Every row gives one point. The ring and each string are closed loops that go straight from each point to the next, and from the last back to the first. Before rounding, they use only three directions, however many columns there are. How many times does the string pass through the ring? Passing back the other way cancels.

Ring (10 x 4):
[[ 33  12 -25 -11]
 [ 46  29 -21  -4]
 [ 43  41 -10   4]
 [ 25  38   2   9]
 [  4  27  11  10]
 [-26   4  14   5]
 [-39  -9   6  -2]
 [-38 -15  -6  -9]
 [-22 -15 -18 -14]
 [  9  -4 -25 -15]]
String:
[[ 36  28   8   7]
 [ 14  15  23  11]
 [ -2   1  14   3]
 [-25  15 -16  -3]
 [-47  -8 -21 -12]
 [-23 -25 -25 -20]
 [ 25 -14 -11 -14]
 [ 20   5  -2  -3]
 [ 16  17  -8  -2]]
Times through: 1
String, 22 rows:
[[-52   4 -19  -6]
 [-54 -10 -17 -10]
 [-31   0 -22 -10]
 [-21   8 -28 -10]
 [-27  -4 -41 -19]
 [ -7 -20 -37 -25]
 [ 18 -15 -27 -20]
 [ 34   5 -44 -21]
 [ 30  28 -46 -14]
 [ 20  23 -24  -6]
 [ 19   9  -3  -2]
 [ 32  15  -2  -1]
 [ 13  21 -12  -2]
 [ 28  47 -20   3]
 [ 35  60 -11  10]
 [ 31  48  12  16]
 [ 17  25  24  14]
 [ -1  22  33  18]
 [-26  22  18  13]
 [-28  21  -6   3]
 [-17  11  -5  -1]
 [-25  16 -17  -3]]
Times through: 0

Ring, 10 rows:
[[  4  -8  45  -7  11   7]
 [ 10   7  44  -6   7  15]
 [ 12  16  28   2  -1  16]
 [ 10  15  11   9  -7  11]
 [  6   4 -11  17 -14  -2]
 [  2 -15 -25  16 -17 -20]
 [ -1 -31 -24  11 -14 -31]
 [ -4 -39  -9   5  -6 -31]
 [ -5 -39   7   1   1 -24]
 [ -3 -28  30  -3   9  -8]]
String:
[[  1 -24 -43  18 -23 -33]
 [  5 -32 -34   5 -20 -41]
 [ -7 -51 -40  13 -17 -48]
 [-12 -44 -15  16  -5 -29]
 [ -2 -22   6   7  -2 -12]
 [  1 -24  10   1  -1 -15]
 [ -6 -22  17   8   4  -5]
 [  4 -16  17  -3   0  -9]
 [  9 -15  30 -13   4  -9]
 [  5  -6  59 -13  16  12]
 [  7   6  60  -9  14  21]
 [  3  10  45   4   9  23]
 [ 17  31  52  -5   6  32]
 [ 14  28  33   3  -1  25]
 [  7  19  16  14  -5  19]
 [  4   0   7  10  -6   2]
 [  7  -4   2   7  -8  -5]
 [ 11  -3 -16   8 -17 -14]
 [  3 -10 -45  24 -26 -23]]
Times through: 2

Ring (6 x 8):
[[ 16  -2 -22 -17 -12   6  -2   8]
 [  7  30  -8  10  -6 -11  -2  32]
 [-11  35   4  34   0 -29  -4  32]
 [-19  -1   7  28   6 -29  -6   3]
 [  3 -35   6  -1  18  -5  -2  -7]
 [ 19 -36 -13 -26   4  12  -1  -9]]
String (30 x 8):
[[  1  60   8  37   5 -27   0  60]
 [-12  55   2  41  -5 -34  -4  43]
 [-18  35  -4  33 -11 -32  -7  21]
 [ -7   5  -6  12  -5 -17  -5   7]
 [ -2  14   8  23  11 -20  -2  26]
 [-16  25  14  41  11 -34  -4  27]
 [-32  19  10  46   1 -43  -9   9]
 [-31   5   2  35  -4 -37 -10  -5]
 [-18  -5  -1  20  -1 -24  -7  -4]
 [ -5  -6  -3  10   1 -14  -5   2]
 [  1 -11  14  15  22 -14  -1  14]
 [ -1 -28  20  13  31 -14  -1   5]
 [  0 -42  14   4  27  -9  -2  -9]
 [  5 -58  12  -7  29  -1  -1 -17]
 [  3 -42  -3 -10  10  -1  -3 -17]
 [  1 -24  -9  -6   0  -4  -4 -10]
 [  8 -12   0   0  10  -4  -1  10]
 [ 18 -28  -1 -14  15   6   1   5]
 [ 31 -47  -7 -34  16  22   3  -3]
 [ 25 -48 -25 -42  -5  23  -1 -21]
 [ 14 -32 -28 -31 -14  13  -4 -18]
 [  4 -10 -13  -6  -6  -3  -4   0]
 [ 15  -4  -4  -4   7   0   0  17]
 [ 18  -1  -9  -9   3   3   0  18]
 [ 23   8 -18 -16  -7   8   0  22]
 [ 18  21 -27 -13 -20   4  -2  22]
 [  4  22 -25  -2 -24  -6  -5  14]
 [ -1  11 -15   5 -13 -11  -5   9]
 [  4  15  -4  10   0 -11  -2  23]
 [  8  40   4  22   6 -17   0  48]]
Times through: 5
